Each row of a before or after table is a point. The points were changed in one or more steps. Then noise was added and the rows were shuffled. The steps act on columns, c1 being the first. What was done? A step turns or swaps two columns, mirrors them in a line or flattens them onto one, adds a multiple of one to another, or multiplies or shifts one. Angles are multiples of 10 degrees, from the lower column toward the higher: turns from -170 to 170, lines from 10 to 170 but not 90. Use the fewest steps. Two steps may share a column if one is a turn and the other turns, adds or multiplies; they go together, in the order done. Otherwise the lowest column goes first.

Before (10 x 3)
-18 36 -44

-28 37 41

44 -43 17

3 38 -18

35 -24 47

0 0 -27

-35 37 41

42 24 -7

47 -30 -25

10 60 -7
After (10 x 3)
-10 61 10

-46 -24 -33

32 38 33

7 2 27

-38 -36 38

14 37 -50

3 36 19

-47 -44 -3

17 37 -52

-34 24 23
Steps: turn c1 and c3 by 160 degrees

Before (8 x 4)
10 55 -10 -4

12 15 8 -9

-24 8 1 -17

-13 -23 4 -8

-23 -21 -20 10

6 -21 10 16

19 -9 8 -15

2 -12 -3 -18
After (8 x 4)
6 -22 30 11

2 -13 -8 -12

-14 -23 12 -6

19 -10 23 -11

-23 -20 -59 7

10 55 -29 -3

11 15 25 -7

-24 9 2 -12
Steps: multiply c3 by 3; multiply c4 by 0.7

Before (8 x 6)
-20 12 1 -60 9 -35

5 -41 7 19 5 -15

-31 25 -25 -28 -5 -29

-45 23 11 -50 -13 -30

8 -14 10 3 32 -2

-12 -25 -28 -16 -23 25

-8 36 6 -45 -21 -28

-6 -18 21 18 23 8
After (8 x 6)
8 -13 5 3 -25 19

-7 -17 23 19 -25 4

-19 11 13 -60 10 33

-13 -25 -22 -17 9 -34

5 -41 5 20 4 16

-46 23 33 -51 27 19

-7 35 9 -44 31 13

-31 26 -9 -27 16 22
Steps: add -0.5 times c1 to c3; turn c5 and c6 by 150 degrees

Before (11 x 8)
-16 17 -4 -9 -10 6 0 -3

12 16 16 -7 -14 3 -7 -8

-12 -5 -1 -2 -11 -9 -4 -14

-14 9 -2 15 -7 4 -1 -2

-11 -7 9 4 -8 -2 -9 -13

-5 -22 5 -6 1 14 -15 -12

1 17 -5 -5 -2 -7 -13 -5

-12 -60 0 5 -8 5 -18 13

-17 18 1 9 2 -2 -11 -9

-18 17 12 -7 -9 -3 -14 0

-8 8 11 -6 6 -5 4 1
After (11 x 8)
-14 9 -32 -12 -7 4 9 -2

-5 -22 -25 -5 1 14 -15 -11

-12 -59 -30 -16 -7 5 -10 13

-18 17 -18 -3 -10 -3 -15 0

-16 17 -34 6 -10 6 -6 -3

-17 18 -29 -14 2 -2 -3 -9

2 17 -35 -5 -2 -7 -13 -4

-8 8 -19 7 6 -5 0 1

13 16 -14 1 -14 3 -10 -8

-11 -7 -21 -9 -8 -2 -5 -13

-12 -5 -31 -1 -11 -9 -4 -13
Steps: shift c3 by -30; mirror c4 and c7 in the line at 70 degrees

Before (10 x 11)
4 -8 11 -6 14 6 -18 -29 -12 10 -5

3 2 -4 -5 33 11 -10 2 11 -30 27

-1 -4 10 19 -9 -8 25 19 -16 14 9

32 -2 -17 19 47 -24 -36 6 -27 -20 -11

51 -7 48 20 7 14 -12 44 -9 7 -13

-5 -24 14 21 9 48 -11 -18 -24 7 1

1 -8 38 6 2 3 -20 60 5 5 14

-16 -20 16 18 -39 2 -2 -8 -26 -16 16

9 31 -6 6 37 29 -19 -2 -5 1 -13

3 7 -38 -5 2 -12 -10 -6 -31 -2 30
After (10 x 11)
2 -4 29 -6 -23 -11 -11 8 -40 -8 -21

9 -2 29 8 26 15 -21 34 11 26 -7

31 7 44 20 27 -28 -36 -4 0 -8 -28

5 -29 -1 -7 17 13 -18 -7 1 1 -15

-3 18 -12 19 0 7 25 -3 -14 -14 -14

3 3 25 -5 22 -20 -10 1 -20 25 18

2 60 -25 4 26 7 -19 -9 -13 -1 8

-17 -8 -37 17 -19 -13 -2 -21 -24 10 -17

54 43 -32 18 34 14 -14 -6 10 9 -12

-4 -17 -4 22 16 33 -12 -25 -9 37 -20
Steps: swap c2 and c8; mirror c3 and c5 in the line at 70 degrees; mirror c6 and c10 in the line at 30 degrees; turn c9 and c11 by 70 degrees

Before (9 x 12)
3 -17 -50 54 -27 10 21 -4 -34 5 1 17

-26 18 37 17 -24 -1 7 -9 -2 -44 2 -9

1 8 -11 -18 14 -1 12 12 -22 26 10 -4

-30 -17 14 22 12 -60 -18 -35 6 -19 8 -11

-10 -23 -33 -12 -9 -24 -8 -11 26 24 21 -2

-12 -23 33 3 24 -15 13 -13 26 -23 -8 -13

1 -50 -34 -22 32 21 -29 -7 -2 -2 13 14

-29 -11 23 5 39 4 -16 -5 6 -22 9 -43

17 8 -17 -6 10 9 -17 12 -4 3 -7 -12
After (9 x 12)
0 28 2 -24 39 22 30 -7 -32 39 13 16

-28 -46 2 17 -27 1 -10 -9 38 12 3 -2

-32 -4 -4 21 -7 -59 2 -35 14 29 5 20

1 13 23 -15 12 -2 -6 8 -15 -21 11 -7

5 11 34 55 -28 10 7 -3 -52 7 1 -30

-31 -8 -6 6 43 7 -30 -6 22 22 6 38

-10 2 -30 4 21 -17 -16 -14 34 32 -6 -3

18 -7 5 -7 14 9 -3 10 -15 -7 -6 23

-10 30 -24 -9 -15 -29 2 -11 -35 0 23 8
Steps: turn c2 and c10 by -130 degrees; turn c3 and c9 by 90 degrees; add 0.3 times c6 to c5; turn c7 and c12 by -120 degrees

Before (13 x 14)
5 16 6 7 14 -12 17 25 -29 12 42 -30 10 -28

-22 -34 16 -12 -5 -5 27 -4 -16 -11 -15 -17 -19 -6

12 9 -31 -23 34 1 1 22 -32 8 7 19 -16 0

-14 -20 -22 -20 33 30 8 -12 -2 10 -7 -16 -27 11

-18 10 -33 27 20 25 5 -8 -6 0 7 5 4 -26

20 -24 13 6 -22 -5 25 20 -2 -14 3 -28 -15 -23

22 -9 -42 10 -5 11 -9 -15 -10 -2 16 17 24 3

16 22 -2 13 26 -21 -19 28 -5 -33 -3 -10 -25 -2

-20 23 6 -1 22 35 24 -5 -15 -12 23 20 13 -4

-6 14 15 13 20 -7 25 10 21 15 -14 15 -9 14

-24 -12 -39 -8 -23 9 35 -15 18 0 13 14 1 8

9 -2 -11 33 -12 -5 -12 1 25 13 18 19 -20 3

-28 -23 -10 -11 -6 32 -18 13 23 -8 8 -16 5 -17
After (13 x 14)
-10 -12 -33 40 1 11 22 -13 -9 -3 3 0 24 -4

27 -34 2 -20 11 -5 -23 -1 -16 -12 0 2 -19 -1

33 -12 -51 25 9 7 -22 -16 17 3 -3 -1 1 -23

25 22 8 -7 -10 35 -21 -7 -15 -12 3 -3 13 18

24 15 31 -2 -24 -6 -4 9 20 15 -16 15 -8 6

-12 -3 28 30 5 -5 10 0 24 14 -1 -1 -21 -11

9 -20 -47 4 -30 28 -15 -12 -3 9 3 -3 -26 18

23 -24 20 -5 31 -7 18 18 -1 -16 19 -12 -15 -3

5 10 1 46 8 24 -16 -8 -6 2 2 0 3 33

17 15 14 -1 11 -13 6 25 -29 13 39 -33 12 28

-16 -22 -23 -1 16 32 -27 15 21 -9 13 -11 6 7

-20 22 14 10 -15 -23 14 30 -5 -34 2 -2 -26 24

2 10 -59 9 -21 -1 14 23 -31 6 -5 5 -18 28
Steps: swap c1 and c7; turn c3 and c4 by -50 degrees; multiply c3 by 1.6; turn c5 and c14 by 130 degrees; flatten c11 and c12 onto the line at 140 degrees

Before (11 x 18)
23 60 -20 -13 -21 20 7 -25 -1 12 1 -41 -5 4 42 -1 30 -25

2 34 -38 -12 20 -7 -5 16 11 0 -6 -19 6 12 14 26 -12 -25

-6 -15 3 10 -20 -13 14 16 8 -9 39 -20 -44 -2 -2 -16 6 -8

21 5 -15 3 20 -7 -17 -19 27 11 -22 -6 -4 -13 -12 2 -19 -6

-1 7 -14 -30 -1 -5 17 -20 26 -55 16 -25 -23 17 25 -14 1 27

46 29 -21 19 1 7 1 8 -24 -5 -11 -29 14 -38 -16 4 8 -26

12 -28 -20 -4 25 -13 1 11 -6 15 12 -29 5 -13 -8 -24 15 22

-23 5 -1 1 35 12 11 9 32 -13 15 20 16 24 -6 6 2 -21

7 -5 -6 -4 -4 28 12 -4 -19 -8 17 13 18 13 9 14 9 -17

-9 -6 -5 16 -12 18 -13 21 6 -10 -30 -8 4 22 42 -17 -28 3

7 25 9 24 6 20 30 -10 -50 -35 34 15 -10 26 -2 24 -1 5
After (11 x 18)
-7 -12 3 11 -20 -3 13 15 9 -10 38 -24 -44 -3 -4 -16 6 -9

1 4 -13 -30 -1 -12 16 -19 27 -54 14 -22 -24 18 25 -14 2 27

-22 3 -2 2 35 4 11 10 31 -14 15 22 16 25 -8 5 1 -21

6 -2 -6 -4 -4 -13 12 -2 -19 -6 17 29 19 13 7 13 9 -16

46 20 -23 20 1 -25 1 8 -24 -6 -11 -17 14 -37 -15 3 8 -26

4 23 -37 -11 18 -9 -5 16 10 0 -5 -19 7 12 16 26 -11 -25

20 5 -16 2 21 1 -17 -20 27 12 -24 -11 -4 -14 -12 2 -18 -7

22 42 -22 -12 -22 -43 6 -26 0 11 2 -18 -6 5 44 -1 28 -25

-7 -4 -4 15 -13 -18 -12 22 7 -11 -30 4 4 22 43 -16 -28 5

14 -20 -21 -5 27 -8 1 11 -5 15 12 -30 5 -13 -8 -26 16 22

7 17 10 24 6 -5 29 -9 -50 -36 35 22 -9 27 -2 23 -1 6
Steps: multiply c2 by 0.7; mirror c6 and c12 in the line at 70 degrees

Before (12 x 24)
6 -12 6 -6 3 -15 0 5 3 -5 -7 -2 1 14 -6 1 8 0 6 -2 3 -5 -3 -7

-7 -2 17 6 -15 -2 2 -13 -4 2 0 19 8 9 11 -1 -9 9 -15 6 -6 1 9 -5

-8 -9 14 13 3 -1 -12 7 0 3 1 0 5 -1 -9 -2 -14 5 12 12 1 23 8 -2

-2 -1 -1 5 -11 -2 9 -16 7 8 -3 13 6 3 4 9 -9 3 5 8 9 0 5 -7

11 -8 2 9 -6 -25 7 9 8 7 0 6 -2 -2 10 -2 -13 12 10 16 3 3 8 6

-13 17 -10 -13 1 -11 -7 -7 0 -12 -4 -5 16 3 -7 5 -11 4 4 -2 1 -5 0 -2

-7 -4 6 -6 5 9 11 -8 7 -3 -1 2 16 -1 0 -4 -11 -4 -12 18 5 11 5 5

2 7 -3 0 11 2 0 -7 7 3 7 9 6 2 -8 -2 1 6 -1 9 6 9 3 24

-6 -3 3 10 -2 4 0 11 8 -21 -6 10 -8 3 4 4 -3 -6 6 -3 1 -2 -3 -11

-3 -5 0 -6 13 -5 2 5 3 11 -1 2 1 2 -2 2 4 -12 8 7 4 -3 13 3

-2 -6 -2 -1 11 2 -3 10 -4 6 1 4 11 1 -10 7 -4 6 5 6 13 -6 -3 0

-4 3 3 12 6 3 -11 -7 -2 -7 7 13 -3 -5 -4 0 5 4 -5 7 14 3 -3 8
After (12 x 24)
4 -1 -1 5 -11 -3 -8 -16 7 8 5 13 -4 3 4 9 -9 7 8 7 9 0 5 -18

-14 17 -10 -13 1 -11 -3 -7 0 -12 9 -5 -14 3 -7 5 -11 8 6 -5 1 -5 0 -5

-3 -6 -2 -1 11 2 1 10 -4 6 3 4 -11 1 -10 7 -4 7 8 4 13 -6 -3 0

-5 -3 3 10 -2 4 -4 11 8 -21 3 10 10 3 4 4 -3 -9 10 0 1 -2 -3 -27

13 -8 2 9 -6 -25 2 9 8 7 -1 6 2 -2 10 -2 -13 29 16 7 3 3 8 15

-10 3 3 12 6 3 5 -7 -2 -7 -7 13 0 -5 -5 0 5 5 -8 6 14 3 -3 20

-14 -9 14 13 3 -1 4 7 0 3 1 0 -5 -1 -9 -2 -14 10 19 9 1 23 8 -5

5 -12 6 -6 3 -15 4 5 3 -5 7 -2 1 14 -6 1 8 6 9 -4 3 -5 -3 -18

2 -4 6 -6 5 9 -13 -8 7 -3 6 2 -15 -1 0 -4 -11 -2 -19 20 5 11 5 13

-5 -2 17 6 -15 -2 -6 -13 -4 2 3 19 -7 9 11 -1 -9 12 -24 2 -6 1 9 -12

1 7 -3 0 11 2 2 -7 7 3 -5 9 -8 2 -8 -2 1 8 -2 6 6 9 3 60

-1 -5 0 -6 13 -5 -3 5 3 11 1 2 0 2 -2 2 4 -7 13 10 4 -3 13 8
Steps: mirror c1 and c7 in the line at 20 degrees; add -0.5 times c6 to c18; turn c18 and c20 by -20 degrees; turn c11 and c13 by -160 degrees; multiply c19 by 1.6; multiply c24 by 2.5

Before (10 x 32)
-7 0 22 -6 14 13 2 9 -3 -7 5 -9 12 17 -7 -2 9 -4 -6 1 2 1 -2 3 -19 2 6 7
 -15 -8 -10 0

-6 -11 -8 -1 1 13 -12 -15 3 10 -2 14 -8 -1 -9 5 -21 -11 8 4 -9 0 -4 13
 -11 2 4 -22 -9 23 60 3

8 36 -2 -35 5 8 -6 11 1 -10 -22 -8 -2 13 5 18 9 2 7 4 -6 -32 5 -8 -12 0
 -8 8 0 -4 3 8

6 -9 6 2 -2 16 -11 -25 4 -6 -8 -7 12 -4 3 0 10 -7 1 -11 -11 4 -10 0 -19
 -1 6 4 -4 -8 -10 9

-10 -7 0 -21 10 -1 5 8 8 8 11 -3 8 -4 -7 27 7 4 5 -15 -7 -2 3 5 -6 4 -2
 -3 -15 40 -1 10

-6 46 22 4 9 -6 2 8 12 3 -7 -8 12 6 -15 6 -12 9 8 7 5 -8 -7 18 -7 4 9 3
 25 32 -10 3

7 -9 21 -24 2 -1 -21 11 -2 9 2 2 11 3 6 -3 -6 -22 8 7 1 -2 -5 -4 15 8 7
 1 -9 -5 -4 -9

19 -9 10 3 5 3 -1 5 -5 -3 8 -5 4 -2 4 4 6 -6 -4 5 2 -39 2 -6 -2 -1 1 3
 11 -5 -1 6

0 -12 -22 -14 -1 0 0 -8 0 2 6 18 5 -2 5 12 -26 10 -23 0 -6 -4 17 12 10
 31 8 1 5 -7 -11 3

-6 -5 11 3 -3 -6 1 2 24 -3 9 -8 8 1 -5 4 -7 11 7 6 40 2 -9 -9 -21 3 5 3
 -1 -5 -10 -13
After (10 x 32)
1 -10 9 3 6 3 0 6 -4 -2 9 -6 4 -1 4 5 6 -6 -5 4 2 -39 1 -21 -1 -1 0 3 10
 -6 -1 5

-3 -8 21 -24 1 -2 -21 11 -2 9 2 3 11 3 6 -4 -7 -23 8 8 1 -3 -5 -8 14 9 7
 1 -8 -5 -3 -9

0 0 22 -5 15 13 1 9 -3 -6 5 -8 11 17 -6 -1 8 -5 -6 1 2 1 -2 8 -18 2 5 7
 -14 -8 -10 1

-4 36 0 -36 5 7 -6 12 1 -10 -23 -8 -2 12 4 19 10 4 8 5 -6 -32 6 -9 -11 0
 -8 9 0 -4 3 8

10 -11 -7 -1 2 14 -12 -15 3 10 -1 15 -9 -1 -9 5 -21 -11 9 3 -8 2 -4 11
 -11 2 4 -22 -9 23 61 3

12 -13 -22 -15 0 -1 1 -9 1 2 6 18 5 -2 5 12 -26 9 -22 -1 -7 -4 17 5 10
 30 9 0 5 -8 -11 5

-11 -7 11 2 -3 -4 1 3 25 -4 9 -9 7 1 -5 4 -8 11 7 6 41 2 -9 4 -20 2 4 4
 -3 -5 -10 -12

2 -9 7 2 -1 16 -9 -25 3 -5 -7 -6 12 -4 2 0 9 -7 0 -11 -12 4 -9 -6 -20 0
 5 4 -3 -8 -10 9

14 46 22 3 10 -5 2 6 12 2 -6 -8 12 5 -14 5 -13 9 8 7 4 -8 -7 11 -6 5 8 3
 25 32 -10 4

1 -7 0 -21 10 -1 5 7 8 8 11 -4 8 -3 -8 28 7 5 5 -15 -6 -2 3 11 -7 4 -3
 -3 -15 40 -1 11
Steps: turn c1 and c24 by -70 degrees
